Every row gives one point. The last column is the point's height on a tilted bowl or saddle (a function of degree 2), plus a little noise. Count its main directions that bend up, bend down and stay straight.

Points (16 x 4)
-0.13,0.20,0.31,-0.17
-0.35,-0.17,0.19,-0.32
0.51,0.32,0.32,-0.33
0.17,-0.07,-0.18,-0.06
0.13,-0.07,0.04,-0.03
-0.11,-0.02,0.18,-0.09
-0.09,-0.16,-0.18,-0.04
-0.21,0.55,-0.06,-0.40
-0.50,0.23,-0.17,-0.39
-0.27,-0.13,-0.71,-0.03
0.13,0.19,-0.15,-0.12
-0.17,-0.11,0.30,-0.16
0.04,0.25,0.38,-0.12
-0.74,0.30,-0.40,-0.66
-0.19,-0.01,-0.23,-0.06
-0.37,0.57,0.02,-0.54
Directions: 0 up, 2 down, 1 straight

Points (24 x 5)
-0.11,-0.42,-0.43,-0.20,0.33
0.39,0.18,-0.06,0.18,0.32
0.29,0.22,-0.29,-0.34,0.16
0.56,-0.42,-0.30,-0.51,0.22
-0.08,0.22,0.45,0.35,-0.03
-0.18,-0.32,0.60,-0.20,0.01
0.30,-0.40,-0.31,-0.24,0.17
0.49,-0.23,0.15,-0.01,0.52
0.08,-0.15,-0.37,-0.19,0.10
0.09,0.31,0.13,-0.04,0.27
-0.55,-0.33,0.43,0.00,0.14
-0.01,0.04,0.11,-0.26,0.17
0.15,0.21,0.39,-0.26,0.18
-0.04,0.02,0.05,-0.02,0.19
-0.03,0.02,-0.59,-0.04,0.09
0.37,-0.04,0.35,0.14,0.39
-0.47,-0.43,0.22,-0.33,0.44
0.28,0.33,0.08,0.08,0.38
0.08,0.14,0.63,-0.10,-0.03
-0.23,-0.19,-0.18,0.35,0.37
-0.15,0.10,-0.06,-0.39,0.22
-0.36,-0.20,-0.04,-0.20,0.38
-0.33,-0.07,0.19,-0.43,0.16
0.71,0.11,0.02,0.24,0.62
Directions: 2 up, 1 down, 1 straight

Points (45 x 7)
-0.07,0.03,-0.05,-0.24,0.21,0.21,0.09
-0.20,-0.09,0.23,0.55,0.47,-0.25,0.39
-0.20,0.40,-0.27,-0.33,-0.26,-0.23,0.25
0.25,0.01,-0.19,0.31,-0.10,-0.37,0.20
-0.37,0.12,-0.34,-0.74,0.08,0.17,0.43
0.14,0.29,0.30,0.57,0.24,-0.19,0.33
-0.20,0.49,0.21,0.01,0.48,0.23,0.22
0.05,0.17,0.03,-0.26,-0.01,0.34,0.09
0.22,-0.02,0.27,0.05,-0.26,0.18,0.11
0.15,-0.24,0.10,0.08,0.04,0.06,0.09
-0.11,-0.29,0.15,0.19,-0.28,-0.31,0.26
-0.24,0.11,-0.06,0.41,0.22,-0.03,0.15
-0.45,0.27,0.11,0.14,0.00,-0.14,0.17
0.27,0.66,-0.08,0.40,0.22,-0.61,0.52
0.29,0.05,0.33,-0.06,-0.05,0.06,0.06
0.03,-0.38,-0.41,-0.47,-0.05,-0.19,0.36
0.11,-0.78,0.24,0.05,-0.46,-0.44,0.64
0.16,-0.17,0.20,-0.85,-0.16,0.42,0.36
-0.57,0.23,-0.09,-0.03,0.36,0.40,0.30
-0.01,-0.27,-0.28,-0.06,-0.61,-0.02,0.30
0.15,-0.28,0.11,0.19,0.12,0.26,0.14
0.36,-0.46,-0.71,-0.12,0.38,-0.09,0.39
-0.01,-0.02,0.37,0.03,-0.56,-0.26,0.28
-0.14,0.16,-0.17,0.10,0.14,-0.07,0.06
0.41,0.01,-0.25,-0.22,0.48,-0.03,0.27
-0.17,0.37,-0.42,-0.35,-0.46,0.29,0.36
-0.26,0.40,-0.16,-0.17,-0.46,0.01,0.24
0.03,-0.35,-0.05,0.11,-0.37,-0.14,0.22
0.69,0.32,-0.23,-0.11,0.55,0.47,0.53
-0.50,-0.31,0.28,-0.23,-0.24,-0.41,0.36
-0.36,-0.25,-0.16,0.52,-0.46,-0.30,0.43
0.65,0.17,0.04,-0.41,0.30,-0.02,0.32
0.18,-0.11,0.05,-0.36,0.12,-0.12,0.13
-0.02,0.12,-0.10,0.49,0.44,0.19,0.21
0.00,0.09,0.45,0.15,0.10,-0.01,0.09
-0.36,0.31,-0.24,0.22,0.40,0.11,0.20
-0.01,-0.06,0.22,-0.29,-0.34,-0.18,0.13
0.28,-0.17,-0.05,-0.49,0.27,-0.27,0.30
0.00,0.51,-0.11,-0.31,-0.02,-0.10,0.16
-0.12,-0.15,0.02,0.20,-0.43,0.00,0.19
0.44,0.35,-0.40,0.43,-0.76,-0.06,0.53
-0.03,-0.14,-0.10,0.11,0.20,-0.06,0.08
0.18,0.24,-0.04,0.07,0.08,0.00,0.06
0.43,-0.17,-0.21,-0.23,0.14,-0.20,0.24
-0.36,0.26,-0.12,0.24,0.24,-0.15,0.17
Directions: 5 up, 0 down, 1 straight

Points (67 x 9)
0.17,0.17,-0.29,-0.11,0.06,0.12,0.24,0.20,-0.07
-0.39,0.34,-0.07,-0.09,-0.32,-0.29,-0.38,0.00,-0.17
0.21,0.08,0.12,-0.73,0.29,-0.10,-0.41,-0.16,-0.36
-0.22,0.16,-0.15,-0.45,0.09,0.21,0.09,0.28,-0.15
0.35,0.05,-0.32,0.23,-0.21,0.06,0.14,0.12,-0.08
-0.07,0.00,0.02,0.53,0.22,0.03,0.40,0.31,-0.22
0.27,-0.30,-0.32,0.38,0.26,-0.14,0.31,0.23,-0.16
0.25,0.03,-0.14,0.08,-0.12,-0.08,0.02,-0.13,0.02
-0.10,0.14,-0.11,0.20,0.08,0.11,0.44,0.30,-0.14
0.17,0.22,0.10,-0.13,-0.28,0.34,0.24,-0.19,-0.19
0.10,0.17,-0.04,0.13,0.03,-0.27,-0.04,0.17,0.02
-0.29,0.05,-0.38,-0.42,0.01,-0.02,-0.11,-0.07,-0.12
0.08,-0.53,0.41,-0.19,0.01,0.00,0.31,-0.35,-0.32
-0.61,0.11,-0.63,0.45,0.12,0.06,0.17,-0.44,-0.44
0.24,0.37,-0.28,-0.27,0.08,0.05,-0.34,-0.01,-0.15
-0.56,-0.06,-0.13,-0.12,0.12,0.31,0.21,0.44,-0.17
-0.21,-0.18,-0.27,0.11,0.38,0.64,-0.14,0.57,-0.39
0.23,-0.64,-0.01,-0.01,-0.74,0.18,-0.19,-0.06,-0.50
0.17,0.21,-0.26,0.00,0.24,0.07,0.04,-0.08,-0.04
-0.07,-0.08,-0.28,0.00,-0.15,-0.37,-0.17,0.24,-0.06
0.32,0.37,0.15,0.31,-0.46,0.10,0.01,0.55,-0.35
0.13,-0.22,-0.11,0.40,-0.16,0.22,0.32,-0.01,-0.22
0.39,0.40,0.51,-0.20,-0.08,-0.06,-0.39,0.58,-0.45
-0.12,-0.56,-0.27,-0.23,0.16,-0.24,0.00,0.02,-0.17
-0.21,0.00,-0.32,0.29,-0.15,-0.11,0.20,0.38,-0.16
0.29,-0.05,0.59,-0.33,-0.10,0.33,0.08,0.33,-0.41
-0.08,0.60,0.19,-0.01,-0.03,0.49,0.00,-0.01,-0.26
-0.18,0.38,0.64,0.07,-0.22,-0.17,0.18,-0.21,-0.29
-0.01,-0.51,-0.09,-0.07,-0.27,0.14,-0.02,-0.42,-0.24
0.01,0.36,0.10,-0.11,-0.19,-0.10,0.32,-0.25,-0.09
0.12,0.21,0.10,0.03,0.03,0.28,-0.31,-0.36,-0.16
0.00,0.48,0.22,0.14,0.29,0.16,-0.02,0.25,-0.16
-0.63,0.35,-0.13,-0.09,-0.02,0.17,0.43,-0.85,-0.48
-0.12,-0.03,0.33,0.05,0.09,0.32,0.02,0.22,-0.12
0.03,-0.18,-0.04,0.33,0.53,-0.12,-0.36,-0.48,-0.27
-0.34,-0.40,0.04,0.45,-0.25,0.26,0.26,-0.19,-0.35
0.13,0.39,0.01,0.11,0.62,0.06,-0.33,0.64,-0.41
0.04,0.19,-0.39,0.10,-0.30,0.53,0.13,-0.08,-0.32
0.98,0.02,0.37,-0.25,-0.07,-0.07,0.45,0.09,-0.26
0.10,0.06,-0.22,0.06,0.40,-0.32,0.35,0.09,-0.06
0.13,-0.05,0.38,-0.20,-0.59,0.12,0.56,-0.16,-0.40
-0.02,0.42,0.08,0.02,-0.46,-0.20,-0.13,0.09,-0.14
0.17,-0.26,0.69,0.37,0.08,0.23,0.17,0.31,-0.48
-0.26,-0.58,0.12,0.27,-0.16,0.60,-0.03,-0.63,-0.57
-0.26,0.10,-0.05,-0.46,0.05,0.40,-0.01,-0.13,-0.13
0.07,0.04,-0.06,-0.40,0.46,-0.03,0.10,0.26,-0.16
0.14,0.19,-0.31,0.54,0.24,-0.22,0.02,0.02,-0.13
-0.19,0.38,-0.33,0.57,0.52,-0.24,0.01,-0.50,-0.39
-0.18,0.30,0.21,0.22,-0.12,0.38,-0.36,-0.18,-0.21
-0.22,0.00,-0.13,0.29,0.64,-0.06,-0.16,0.22,-0.16
-0.51,0.31,-0.38,0.44,-0.02,0.17,0.39,0.33,-0.38
0.08,0.52,0.20,0.30,-0.83,0.74,-0.50,0.29,-0.98
-0.03,-0.44,-0.12,-0.26,0.36,0.21,-0.30,-0.12,-0.21
0.37,-0.14,0.68,-0.32,0.10,0.03,0.17,-0.25,-0.38
0.02,0.32,0.08,-0.15,-0.26,0.15,-0.18,0.38,-0.17
0.16,-0.42,0.13,-0.20,0.56,0.47,-0.36,0.00,-0.40
-0.77,0.30,-0.04,-0.03,0.15,-0.08,-0.24,-0.59,-0.20
0.15,-0.53,0.19,-0.29,0.44,-0.31,-0.17,0.06,-0.29
0.47,-0.29,0.17,0.08,-0.18,-0.64,-0.06,-0.27,-0.10
0.27,0.02,-0.22,-0.10,0.04,0.14,-0.53,-0.09,-0.17
-0.35,0.10,0.18,-0.05,-0.14,-0.17,0.01,0.09,-0.03
0.29,-0.01,0.13,-0.10,0.07,-0.37,0.08,-0.11,0.02
-0.27,-0.02,0.43,0.14,0.25,0.26,0.42,-0.36,-0.26
0.12,0.18,0.18,-0.06,0.17,0.06,-0.41,0.03,-0.10
0.02,-0.18,0.16,-0.23,-0.19,0.48,-0.25,-0.54,-0.33
0.15,0.08,-0.36,0.51,0.14,-0.65,0.18,0.17,-0.14
0.39,-0.06,-0.04,0.48,0.30,0.05,-0.19,-0.37,-0.24
Directions: 0 up, 7 down, 1 straight

Points (78 x 9)
-0.39,0.37,-0.39,0.14,0.06,-0.17,0.01,0.36,-0.24
-0.43,-0.15,-0.11,0.30,0.25,-0.08,0.55,0.13,-0.33
0.05,-0.29,0.50,0.31,-0.01,0.01,0.13,-0.18,0.34
-0.24,0.32,-0.04,0.72,-0.14,0.22,0.25,0.39,-0.44
0.42,-0.29,-0.06,0.17,0.54,0.21,0.11,-0.01,-0.21
-0.06,-0.22,0.29,0.47,-0.15,-0.36,-0.14,-0.07,0.24
-0.27,-0.03,0.05,-0.24,-0.19,0.08,-0.06,-0.12,0.14
0.17,-0.44,-0.32,0.26,0.42,0.23,-0.24,-0.04,0.17
0.09,0.04,0.07,0.30,-0.47,-0.61,-0.53,-0.29,0.01
0.68,0.38,-0.34,0.11,0.30,-0.15,-0.29,-0.17,0.14
-0.42,0.14,-0.09,-0.02,-0.60,-0.16,0.34,-0.18,0.25
-0.01,-0.14,0.69,-0.25,0.14,0.08,-0.15,-0.14,0.32
0.02,0.02,-0.32,0.24,-0.29,0.32,0.06,-0.17,-0.15
-0.15,-0.25,0.31,0.28,0.31,0.24,-0.26,0.62,-0.02
0.11,-0.61,0.13,-0.28,-0.14,0.35,-0.39,0.22,0.22
0.35,-0.06,0.08,0.21,0.16,0.31,0.06,-0.20,-0.27
0.08,0.23,-0.14,0.65,-0.55,0.18,-0.13,-0.31,-0.06
0.46,-0.18,0.31,-0.29,0.15,0.21,-0.02,0.59,-0.42
-0.06,-0.07,0.02,-0.05,-0.04,0.06,0.51,-0.59,0.00
-0.62,0.38,-0.16,0.07,-0.06,-0.37,0.01,0.09,-0.20
0.02,0.12,-0.11,-0.21,-0.07,0.19,0.61,0.02,-0.39
-0.01,-0.08,0.29,-0.20,0.36,-0.06,-0.46,0.09,0.26
-0.07,-0.14,-0.13,-0.28,0.20,-0.11,0.35,0.13,-0.20
0.26,0.13,-0.19,-0.45,-0.10,0.04,0.17,0.12,0.05
-0.50,-0.19,0.09,-0.07,-0.26,-0.23,-0.48,0.37,-0.20
0.02,0.06,-0.43,-0.28,-0.44,-0.04,-0.11,0.21,0.20
0.36,0.22,-0.95,-0.14,-0.07,0.14,0.10,-0.02,0.62
0.33,-0.14,0.23,-0.56,0.12,-0.03,0.18,-0.18,-0.23
0.12,-0.30,-0.32,-0.21,-0.56,0.13,0.01,-0.47,0.17
-0.44,0.76,-0.06,0.08,-0.12,0.22,-0.10,-0.45,-0.29
0.04,0.25,-0.15,0.42,-0.12,0.37,-0.12,-0.27,-0.36
0.15,0.18,0.09,-0.09,-0.35,0.04,0.49,0.25,-0.07
-0.18,0.42,-0.15,0.05,0.15,-0.15,-0.14,0.09,0.02
-0.18,-0.31,0.30,-0.12,0.09,0.11,0.20,0.20,-0.08
-0.34,0.66,0.21,0.18,-0.05,0.19,0.24,0.07,-0.31
0.06,0.35,-0.56,0.03,-0.26,-0.18,0.11,-0.03,0.35
0.39,0.78,-0.06,-0.11,-0.22,0.05,0.04,0.34,0.38
-0.02,-0.05,0.14,0.22,0.13,0.02,0.28,0.39,-0.26
0.08,-0.10,-0.25,0.11,-0.21,-0.34,0.08,-0.13,0.13
-0.63,-0.09,-0.42,-0.48,-0.11,-0.04,-0.49,0.22,0.06
0.37,0.04,0.04,0.22,-0.09,0.12,0.48,-0.13,-0.19
-0.06,-0.33,-0.36,0.18,0.22,-0.04,0.05,0.03,0.03
0.34,0.17,0.30,-0.05,0.07,0.56,-0.05,0.20,-0.30
0.13,0.00,-0.10,0.23,-0.39,-0.40,0.10,0.12,0.29
-0.38,0.00,0.35,0.01,0.06,0.07,-0.08,-0.55,0.52
0.22,-0.08,-0.36,0.12,0.00,0.04,0.15,0.47,-0.06
0.19,-0.28,0.45,-0.02,0.20,-0.14,0.51,-0.09,-0.22
0.42,0.21,0.41,0.55,-0.10,0.38,-0.04,0.23,-0.14
0.31,-0.13,0.35,-0.57,-0.09,0.02,-0.29,-0.41,0.05
0.49,0.24,0.61,0.76,-0.05,0.12,-0.34,-0.20,-0.12
0.63,0.56,0.08,0.05,-0.17,0.31,-0.28,-0.08,-0.09
0.25,-0.20,-0.16,-0.07,-0.29,-0.65,-0.24,-0.03,-0.03
-0.27,-0.20,0.38,-0.30,0.03,0.28,0.15,-0.46,0.45
0.00,0.02,-0.21,0.01,0.17,-0.25,0.40,0.20,-0.13
0.35,-0.42,-0.04,0.12,0.05,0.02,-0.05,-0.15,-0.08
-0.15,-0.49,0.54,0.25,0.56,-0.01,-0.60,-0.95,0.91
-0.23,-0.15,-0.80,0.39,-0.26,-0.11,-0.27,-0.09,-0.16
-0.24,-0.48,0.44,-0.16,0.50,-0.26,0.03,0.29,-0.06
0.13,0.08,-0.17,0.13,0.41,-0.14,-0.44,-0.07,0.14
-0.25,-0.25,0.10,0.26,0.21,0.01,0.27,-0.11,0.07
0.10,-0.22,0.30,0.37,0.40,-0.28,0.39,0.41,-0.29
-0.10,0.02,-0.24,-0.21,0.24,-0.28,0.34,0.07,-0.06
-0.15,0.15,0.08,0.11,0.06,-0.01,0.69,-0.03,-0.27
0.26,-0.09,-0.51,0.42,-0.27,-0.09,-0.59,0.08,-0.06
0.52,0.31,-0.30,0.42,-0.36,-0.01,0.34,0.15,0.37
-0.08,0.76,-0.18,0.06,-0.65,0.83,-0.30,0.42,-0.65
-0.01,0.11,0.01,0.01,0.06,-0.14,-0.35,-0.25,0.11
0.40,0.30,0.09,-0.10,-0.15,0.10,-0.30,0.32,0.13
-0.38,0.42,-0.20,-0.01,0.19,0.06,0.26,0.40,-0.51
0.05,-0.15,-0.09,0.05,-0.22,0.62,0.22,-0.10,-0.26
-0.08,-0.35,0.14,-0.18,0.25,-0.11,-0.24,0.38,-0.02
-0.19,-0.28,0.63,0.04,-0.07,0.45,-0.11,-0.12,0.69
-0.06,-0.39,-0.04,0.17,-0.20,-0.19,-0.40,-0.21,0.09
0.50,-0.19,0.03,-0.21,-0.35,0.30,0.10,0.52,-0.24
0.60,-0.11,0.26,-0.02,-0.05,0.03,-0.01,-0.05,-0.19
0.18,-0.17,-0.30,0.46,0.18,-0.15,-0.20,0.19,-0.06
-0.10,-0.30,0.11,0.05,-0.26,-0.28,-0.09,0.22,-0.02
0.69,0.15,-0.29,-0.09,-0.48,-0.47,0.01,0.29,0.76
Directions: 2 up, 3 down, 3 straight
